Rows are points. Each copy is the shape, with its points in the same order, stretched, turned, moved and blurred by noise. Say if it was mirrored as well.

Shape (7 x 3):
0.028; -0.063; 0.047
-0.012; -0.043; -0.029
0.019; 0.049; 0.033
-0.024; -0.049; 0.043
-0.051; 0.032; 0.028
-0.016; 0.019; -0.030
0.025; 0.000; -0.059
Copy 1, 7 rows:
0.045; -0.059; 0.047
0.026; -0.025; -0.028
-0.041; -0.029; 0.066
0.055; -0.010; 0.033
-0.001; 0.032; 0.034
-0.020; -0.006; -0.014
-0.031; -0.049; -0.035
Copy 1 is: mirrored
Copy 2:
0.083; 0.029; 0.054
-0.044; 0.034; 0.040
0.031; -0.031; -0.070
0.042; -0.017; 0.066
-0.019; -0.075; -0.016
-0.055; -0.005; -0.016
-0.050; 0.058; -0.028
Copy 2 is: mirrored
Copy 3:
0.033; 0.041; 0.033
0.024; -0.016; -0.020
-0.053; -0.001; 0.080
0.001; 0.044; -0.008
-0.067; 0.015; 0.013
-0.024; -0.029; 0.010
0.016; -0.054; 0.021
Copy 3 is: mirrored
Copy 4 (7 x 3):
0.067; -0.041; -0.044
0.023; 0.034; -0.007
-0.020; -0.064; 0.023
0.020; -0.014; -0.061
-0.064; -0.024; -0.019
-0.022; 0.011; 0.025
0.022; 0.030; 0.062
Copy 4 is: only turned
